Every row gives one point. Any point is a mix of the corners, with weights that add up to 1. It lies inside the corners' shape when no weight is negative. Is each point inside? If not, which corners have a negative weight?

Corners:
(1): [0.07 0.56]
(2): [-0.41  0.06]
(3): [ 0.44 -0.57]
Points:
[ 0.15 -0.50] => outside (1)
[-0.22  0.19] => inside
[0.01 0.59] => outside (3)
[-0.03 -0.28] => outside (1)
[0.09 0.36] => inside

Corners:
(1): [-0.34 -0.08 -0.19  0.62  0.67  0.45]
(2): [-0.32 -0.13 -0.06 -0.19 -0.48 -0.31]
(3): [ 0.14 -0.79  0.16  0.30  0.66 -0.30]
(4): [-0.33  0.76  0.14  0.36 -0.07  0.46]
(5): [ 0.15 -0.30 -0.25 -0.61 -0.47 -0.29]
(6): [-0.08  0.40 -0.09  0.65 -0.27  0.26]
(7): [-0.23  1.02 -0.13  0.80  0.03  0.14]
Points:
[-0.20  0.23 -0.09  0.37 -0.09  0.07] => inside
[-0.28  0.36  0.00  0.36  0.08  0.31] => inside
[-0.07  0.11 -0.12  0.06 -0.23 -0.01] => inside
[-0.13  0.22 -0.04  0.28 -0.13 -0.06] => outside (1)
[-0.12  0.42 -0.03  0.29 -0.24  0.06] => outside (1)

Corners:
(1): [-0.95  1.10  0.06  0.36 -0.01 -0.36 -0.49 -0.68  0.44 -0.31  0.55]
(2): [-0.61  0.44  0.34 -0.30  0.41  0.46 -0.26 -0.30  0.44  0.09 -0.07]
(3): [-0.01  0.90 -0.47  0.46  0.15 -0.46  0.07 -0.24  0.21 -0.75  0.30]
(4): [-0.43  0.16 -0.25 -0.23 -0.08 -0.42  0.22 -0.04  0.13  0.00  0.30]
(5): [-0.98 -0.09  0.42  0.20  0.91  0.42  0.06 -0.09  0.17  0.39 -0.51]
(6): [ 1.44 -0.37 -0.38  0.43 -0.16 -0.35 -0.13  0.87 -0.34  0.05  0.76]
(7): [ 0.35 -0.42 -0.35  0.03  0.05  0.47  0.28  0.52 -0.26  0.42 -0.16]
(8): [ 0.27 -0.16 -0.10  0.05 -0.05  0.31  0.80 -0.42 -0.01  0.07 -0.50]
(9): [-0.26 -0.29  0.14 -0.14  0.25  0.45 -0.17 -0.52 -0.36  0.06  0.38]
(10): [ 0.00  0.33 -0.02  0.09 -0.16  0.13  1.07  0.74  0.25 -0.19 -0.59]
(11): [-0.15 -0.40 -0.28  0.10  0.05  0.11 -0.01  0.00  0.24 -0.13  0.48]
(12): [ 0.67 -0.25 -0.08 -0.17 -0.68  0.06  0.39  0.28 -0.02 -0.20 -0.62]
Points:
[-0.11  0.00 -0.14  0.02  0.03 -0.07  0.03  0.06  0.12  0.11  0.18] => outside (3, 9, 10)
[-0.05  0.17 -0.11  0.01  0.00  0.03  0.20 -0.07  0.12 -0.09 -0.05] => inside
[ 0.01  0.00 -0.12  0.07  0.04  0.13  0.11 -0.06  0.02  0.03 -0.03] => outside (10)
[ 0.84 -0.34 -0.23  0.23  0.02  0.09  0.10  0.25 -0.20  0.00  0.14] => outside (1, 4, 10)
[-0.08  0.09 -0.17  0.12  0.07 -0.03 -0.04 -0.11  0.09 -0.10  0.25] => outside (10)
[ 0.03 -0.05 -0.03 -0.06  0.02  0.25  0.38 -0.03 -0.03  0.00 -0.40] => outside (1, 6, 11)
[-0.32  0.22 -0.12 -0.03 -0.03  0.07  0.10 -0.17  0.18 -0.07  0.10] => outside (5, 6)
